Every row gives one point. Before rounding, the points of a table are all equally far from one centre. They may lie mostly on one side of it. Where is the centre, to within rounding?
In the rows, zero is written as 128.

Points:
[[ 83 132]
 [ 89 171]
 [ 81 135]
 [110 118]
 [ 79 148]
 [133 166]
 [119 120]
 [123 121]]
Centre: [109 148]

Points:
[[129 119 163 172 127 125]
 [111 116 135 125 155 160]
 [ 86 163 136 162 108 118]
 [ 78 147 153  89  83 111]
 [ 69 143 145 124 135  62]
 [136 174 150 139 133 153]
 [114 112 183 119 131 149]
 [128 179 174 157 133 109]
 [107 133 182 118 162 140]
 [ 95  95 128 158 117  94]
 [ 73 133 105 148 124  99]
 [ 70 118 122 136 125 133]
 [157 160 162 115  96 144]]
Centre: [123 138 139 114 126 103]

Points:
[[127 124 139 124 145  66 140 105  99 124 153]
 [101 149 128  64  93 178 150 117 128 119 145]
 [109 141 123 162 111 119 127 169 132 145  95]
 [103  90 148  77 107  92 108 171 142 141 135]
 [ 86 103 139  85  98  63 143 155 113 120 123]
 [ 99 152 100  98 150 118  88 149 126 150 135]
 [122 186  93  93 125 101 144 131 120 116 121]
 [ 91 146 122  68 154 120 157 148 117 101 106]
 [104 118 160  83 131  67 146 159 113 139 136]
 [ 65 115 136 118 117 110 180 121  92 118 125]
 [111 139 176 103 123 121 118  78  71  76 139]
 [104 159 110  98  96  78  80 162 106 118 124]
 [107 110 104  52 134 135 146 133 110 109 115]
 [123 169 100  97 103 136 131 143 148 155  98]
 [ 90 129 114 108 133 137  88 118 133  91 179]
 [104 122 107  85  77  89 135 145 122  77 149]
 [ 94 119 120  57 107  97 153 101 135  98 100]
 [ 91  98 110 111 137 121 149 146  98 143 156]]
Centre: [111 134 147 108 108 123 119 125 118 117 124]

Points, 23 rows:
[[140 120 119 155  91 141  88 143 139 101 113 143  95 129 133 103 139 159]
 [ 93 143 115 142  72 109 149 150 120 110  95 136 117 148  99 144 170 126]
 [117 149 147 141 115 154 141  83 133  67  94 119 157 167 153 104 175 145]
 [ 81 120 165 128 106 120 117 154 143 101  90 120 156 142 112 101 129 130]
 [ 88 129 111 125 159 144 133 101 153  46 113 131 148 132 129 147 138 126]
 [ 81 121 135 110 114 122  63  84 103  93  95 112 112 145 114  74 160 115]
 [ 98 110 146 107 117 145 132  83 122  84  87 125 112 130 123 134 123 147]
 [ 59 174 114 121 126 147  92 105 134 112 126 187 134 147 103 110 194 103]
 [ 62 144 139 100 149 156 129 113 112 128 127 169 122 154 141 110 124 122]
 [ 65 155 117 125 162 141 121 154 101  73 112 132 144 124  99 142 147 146]
 [ 57 147 140  87 124 141 139  97 113 120 124 157 175 160 143 114 180 167]
 [ 91 127 122 147 114 119  97  84  75  69 136 134 115 149 150 122 162  92]
 [128  95 141 101  82 156 115  96 115 107  95 152 130 136 136  97 173 111]
 [ 55 122 122 138 105 147 113  61 111 116 110 106 128 153 128 125 148 133]
 [ 67 147 145 127 109 123 135 110  98  80  72 112 153 111 136 122 190 157]
 [112 168  92 135 110 152 128  95 119  94  82 123 147 157  80 106 128 120]
 [100 139 119 120 110 148 105 118 144 127 123  67 134 148 131 122 214 115]
 [ 85 153 145 121  75 135 118  88 113  97 113 100 163 147 159 144 194 137]
 [122 108  79 119 106 140 101  82  82 113 110 142 146 144 152 142 188  99]
 [ 84 135 135 107  63 130 108  84 141 134 119 168 142 169 114 127 181 134]
 [ 98 127 148 149 144 163 101  90 124  89 103 145 124 160 102 131 189 107]
 [ 74 125 118 105  90 129 139  90 121 136 126 137 142 151 105 110 108 158]
 [ 76 158  91 145 108 148  86  81 113 119 137 170 155 135 169 127 183 167]]
Centre: [107 146 112 118 125 116 109 113 126 108 120 136 140 133 131 113 165 135]
